Each row is a point. Each copy is the shape, with its points in the same order, turned, moved and blurred by noise. Say if it was mirrored as well.
In the rows, 128 means zero.

Shape, 5 rows:
[[150  47]
 [127 182]
 [127 116]
 [115 134]
 [153 119]]
Copy 1, 5 rows:
[[183 162]
 [102  43]
 [124 109]
 [111  93]
 [160  88]]
Copy 1 is: mirrored
Copy 2:
[[ 95  51]
 [173 164]
 [128 115]
 [129 136]
 [144  98]]
Copy 2 is: only turned

Shape:
[[ 92 164  80]
 [105 120 223]
 [119 125  89]
 [153  86 113]
 [146 150  82]
 [125 142 156]]
Copy 1 (6 x 3):
[[ 89 189 142]
 [130  93  35]
 [103 145 156]
 [128  94 160]
 [134 164 166]
 [135 135  96]]
Copy 1 is: mirrored
Copy 2, 6 rows:
[[160  65 126]
 [118 186 194]
 [139 100 107]
 [126 153  80]
 [187 110  88]
 [157 147 153]]
Copy 2 is: mirrored
Copy 3 (6 x 3):
[[140 207 125]
 [ 31 113 117]
 [160 153 130]
 [149 102 135]
 [167 160  95]
 [ 89 143 108]]
Copy 3 is: mirrored

Shape:
[[161 114 179 158]
 [143  66  78 139]
 [141 113 149 147]
 [184 138 182 114]
 [ 85 136 115 175]
 [117  80  61 150]
 [141  87 154 106]
 [196 142  95 157]
 [132 186 171 101]]
Copy 1, 9 rows:
[[124 159 172 134]
 [196 102 121  98]
 [127 128 147 122]
 [112 178 137 173]
 [ 96  99 130  62]
 [182  84 110  66]
 [145 109 144 159]
 [156 183  98  94]
 [ 61 149 105 154]]
Copy 1 is: mirrored
Copy 2 (9 x 4):
[[155  99 129 147]
 [ 93 175  75 125]
 [138 128 130 136]
 [183  93 127  99]
 [117 185 168 163]
 [ 88 203  92 134]
 [114 112 122  95]
 [188 173  83 137]
 [186 136 186  83]]
Copy 2 is: only turned
Copy 3 (9 x 4):
[[185 120 169 153]
 [153  70 151  54]
 [158 113 162 133]
 [186 122 122 172]
 [ 99 139 186  99]
 [126  86 160  42]
 [157  68 143 140]
 [187 151 119  78]
 [120 146 110 183]]
Copy 3 is: mirrored

Shape, 14 rows:
[[172  78  93 102 108 142  69 125]
 [205 104 100 135 114 101  90  98]
 [138  79 170  63 122 159 142 177]
 [166 144 144 109 147 153 123  66]
 [110 120 143 133 146 115  87  80]
 [123 104 175 117 117 144 179 119]
 [157 167 141 163 101 102 160 129]
 [191  76 100 111 113 186 140  74]
 [167 127 133 154 195  91 153 176]
 [109 116  87  92 186  95 149  74]
 [134 137 160 143 188 188 119  87]
 [110 185  85 172 204 135 150 127]
 [109  74 114  82 157 133 109 171]
 [169 177 103  92 152 160 123 175]]
Copy 1 (14 x 8):
[[162  60  99 126  80 147 104 118]
 [181  59 137 142  91 121  77 156]
 [118  96 109  46 152 168 150 139]
 [150  88 145 140 175 116  69 110]
 [111 114 135 125 116  83  68 110]
 [133 121 167  75 167 117 142 129]
 [144 135 205 135 135 140 103 171]
 [212  58 130 123 148 127 128  94]
 [148 160 110 124 144 123 104 223]
 [104  89 103 172 159  61 129 144]
 [155 150 115 124 186 113  68  92]
 [128 192 124 206 160 115 102 154]
 [106 115  65  98 111 136 145 138]
 [132 117 109 161 159 202 104 158]]
Copy 1 is: mirrored
Copy 2 (14 x 8):
[[176 125 140 109 178 207 100 158]
 [199 154 159 159 159 161 101 170]
 [118  54 184 104 155 170 154  93]
 [114 170 133 173 161 182 140 123]
 [ 93 145 121 150 176 124 101 164]
 [101  96 154 162 126 135 142  90]
 [142 148 173 165  88 109 146 162]
 [170 133 129 162 138 226 112 106]
 [148  89 152 180 151 123 210 196]
 [134 144  56 159 171 118 177 142]
 [ 70 139 128 199 153 203 149 149]
 [102 149  87 169 107 140 198 221]
 [125  59 112  93 175 161 150 146]
 [141 139 169 106 126 187 215 175]]
Copy 2 is: only turned

Shape (12 x 9):
[[ 83 133 156  86 123 151 164 106 160]
 [137 132  98 115 115 100 115 134 212]
 [177 128 136  75 156 154  91 177 153]
 [105 117 134 163 114 140 122 121 142]
 [173 161 120  70 155 151 177 171 113]
 [144  94 177 125 111 116 133 110 104]
 [101  89 154 140  14 116 135 150  77]
 [115  78 121  84 150  99 105 119 119]
 [123  44 134 133 119 113 108 181 128]
 [115 136 184 145 101 121  64 187  82]
 [154  70  98 119  96 145 100 157  76]
 [ 99 134 170  96 237 102 120 126 132]]
Copy 1:
[[100 144 159  60 130  99 176 145 162]
 [ 97 127 135  96 127 121  57 159 157]
 [158 147 184  96 168 190  98 167 153]
 [ 88 137 146 127 119 124 142 140 106]
 [176 143 120  83 136 192 162 173 188]
 [145 103 150  93 131 125 153 106  92]
 [130 144 127  64  54 139 157 136  28]
 [108 114 127  66 190 145 127 136  98]
 [101  89 167  83 137 178 117 166  63]
 [169 167 176 126 129 136 138 180  35]
 [126 143 122  91 136 223 133 127  66]
 [138  98 155 110 234 101 167 177 142]]
Copy 1 is: only turned
Copy 2:
[[117 148 140 139  85 169 190 111  99]
 [156 118  92 112  97 159 151 123 193]
 [152 131 162  83 178 202 131 106 150]
 [105 123 135 147  99 136 113 113 132]
 [174 148 158 121 197 163 177 154 108]
 [149 108 196 128  94 137 124  94 100]
 [140 130 201 159  41 144  68 180 103]
 [134  63 137  77 103 165 132 117 100]
 [ 99  51 182 115 106 173  97 140 148]
 [ 99 155 218  79 112 143  62 134 131]
 [146  78 166 124 139 172  56 153 103]
 [ 81 105 157  49 150 128 199  75 103]]
Copy 2 is: only turned

Shape (18 x 12):
[[138 138 163 190 140 130 146 152  89  37  55 113]
 [ 99 113 139 127 106 150 166  98  56 113 120 155]
 [ 86 127 180 142 138 108 193 163  94  98 107 126]
 [153 115 121 133 148 143  85 135 134 198 125 135]
 [108 122 138  80 169 140  94 114 149 131 184 159]
 [109  86 121  63 160 119  57  98  81 184 167 163]
 [129 175  97 184 190  89  95 172 119 156 151 165]
 [ 64  98 177 124 132 117 138 159 112 119  88 161]
 [130  73 166  82  91 138 126 102  90 108 117 133]
 [ 83  67  75  48 101 161  97 127 111 149 168 131]
 [ 71 116 154 136  50 115 150 117 136 102 108 147]
 [179 155  94 153 156  50  89 145 136 185 154 123]
 [182 136 107 161 185  85 133 176 162 187 180 164]
 [ 89  94 144 111 105 131 158 153  97 110  94 116]
 [126 127 123 163 198 116  94 109 130 184 171  94]
 [103 146 160 136  94  69 154 187 116  99 127 112]
 [136  83  71 115 100  42 165  98 167 111  74 114]
 [157 212  99 120 156  63 146 159 167 182 108 124]]
Copy 1 (18 x 12):
[[116  86 118 189 194 163 160 173  42 138  79 151]
 [ 90 131  98 134  65 143 167 149  63 146 124 150]
 [111 123 161 141 149 116 174 165  42 149 139 120]
 [117 130 133 109 103 169  87 135 172 158 101  91]
 [100 149 135  81 100 123  96 134 134  69 122 113]
 [ 81 114 105  75  36 101  62 119 133 123 104  91]
 [125 145 106 112 165 128  79 228 143 145 122  93]
 [ 56 113 180 116 125 124 152 160  73 150 117 135]
 [ 96  84 138 140  60 128 149  89  83 125 112 150]
 [ 69  89 109  79  35 117 161 115 165  97 136  96]
 [ 61 100 134 142 122 141 166 133 103 145 182 186]
 [176 112 101 116 154 106  56 158 187 166 138  94]
 [179 173 158 121 144  99  81 191 193 141 118  90]
 [ 83  92 146 132 113 133 182 138  86 143 130 117]
 [113 171  95 122 142 134  69 118 148 137 120  51]
 [119  78 153 147 160 114 153 175  90 143 185 122]
 [135  80 101 109 166  66 183  93 158 179 122 174]
 [194 120 127  58 191 140 111 172 156 166 156 119]]
Copy 1 is: mirrored
Copy 2, 18 rows:
[[120 121 108 227 121 131 148 158 131  55  93 108]
 [138 138 200 162  86 151 104  99 107  89 105 159]
 [120  88 180 230 132 140 129 150 121 127 116 149]
 [141 120 112  88 143 163  68 130 121 161 118 169]
 [148 114 195  79 180 105 120 139 138 143 143 163]
 [150 126 172  57 142 110 105 113  85 164 119 232]
 [ 79 145  84 133 165 152 125 109 163 152 198 184]
 [112  90 163 179 122  85  95 150 122 141 101 170]
 [148 102 190 127 112 119 121 146 105  97  47 162]
 [107  92 218  33 103 120  90 132  75 131 111 162]
 [ 71 117 203 164 111 114  96 115 155 117  48 132]
 [ 91 126  86  85 162 188 151 102 146 192 128 177]
 [122  84  97 105 167 194 132 109 189 181 178 181]
 [110  88 177 171  92 136 116 152 100 118  90 144]
 [137 111 123 115 196 153 112  79 100 176 156 145]
 [ 45 101 165 182 139 162 153 156 140 130  89 154]
 [ 93  79 136 114  59 137 184  99 156 173  63  95]
 [ 90 155 117 136 134 183 160 156 171 235 135 137]]
Copy 2 is: mirrored
